Each row is a point. The ring and each string are closed loops that go straight from each point to the next, and from the last back to the first. Before rounding, they use only three directions, however many columns there are. How many times does the string pass through the ring? Passing back the other way cancels.

Ring (6 x 4):
[[ 2.79 -0.21  0.32  0.59]
 [ 2.40  1.57  0.31  0.76]
 [ 0.25  2.82  0.14  0.38]
 [-1.30  1.33  0.44 -0.36]
 [-0.77 -0.73  0.55 -0.56]
 [ 1.51 -1.85  0.29 -0.02]]
String:
[[ 3.61  1.29  0.97  0.89]
 [ 3.10  1.82  1.60  0.66]
 [ 2.02  1.90  2.04  0.25]
 [ 2.99  2.93  1.39  0.85]
 [ 2.92  3.11  0.08  1.20]
 [ 1.85  1.56 -1.37  1.04]
 [ 1.25  1.07 -0.41  0.54]
 [ 1.33  1.54  0.72  0.34]
 [ 1.89  2.38  1.54  0.42]
 [ 2.80  2.62  1.02  0.85]
 [ 3.35  2.03  0.16  1.14]
 [ 3.13  0.82 -1.25  1.26]
 [ 1.57  0.24 -0.88  0.63]
 [ 1.63  0.48  0.04  0.44]
 [ 2.51 -0.02 -1.40  0.99]
 [ 3.37  0.27 -0.99  1.17]]
Times through: 1

Ring (9 x 6):
[[ 3.03  0.74 -0.59  1.34  1.04  0.40]
 [ 1.53  2.79 -0.18 -0.17  0.87  1.35]
 [-0.67  2.84  0.86 -1.84  0.41  1.55]
 [-2.52  1.07  1.88 -2.91 -0.25  1.07]
 [-3.03 -1.46  2.23 -2.81 -0.89  0.34]
 [-2.48 -3.06  2.02 -2.09 -1.13 -0.19]
 [-0.33 -4.37  1.18 -0.22 -0.79 -0.89]
 [ 1.42 -3.90  0.49  1.00 -0.12 -1.02]
 [ 2.91 -1.90 -0.25  1.75  0.69 -0.57]]
String (19 x 6):
[[ 2.81  3.61  0.00  0.61  2.40  0.74]
 [ 2.26  1.33  0.64  0.61  2.19 -0.19]
 [ 1.27  0.05  0.59  0.13  0.94  0.03]
 [ 1.00  0.11 -0.24 -0.05 -0.38  0.97]
 [ 2.74  0.92 -1.58  1.13 -0.48  1.54]
 [ 4.34  0.71 -1.28  2.34  1.20  0.36]
 [ 3.93  0.26 -0.33  2.09  2.01 -0.44]
 [ 2.57 -0.02  0.47  1.10  1.85 -0.56]
 [ 1.02 -0.12  0.42 -0.01  0.47  0.27]
 [ 1.14  0.58 -0.31 -0.04 -0.22  1.09]
 [ 1.55  1.77 -0.93  0.07 -0.38  1.77]
 [ 0.90  1.19 -0.08 -0.34  0.05  1.16]
 [ 0.74  1.43  0.70 -0.53  1.02  0.57]
 [ 0.86  3.64  1.09 -0.88  2.22  0.74]
 [ 0.74  5.66  0.27 -1.32  1.57  2.13]
 [ 0.60  4.93 -0.38 -1.26  0.40  2.61]
 [ 0.52  2.67 -0.46 -0.88 -0.38  2.12]
 [ 0.41  0.84  0.41 -0.64  0.20  0.86]
 [ 0.74  0.88  0.92 -0.43  1.16  0.22]]
Times through: 0
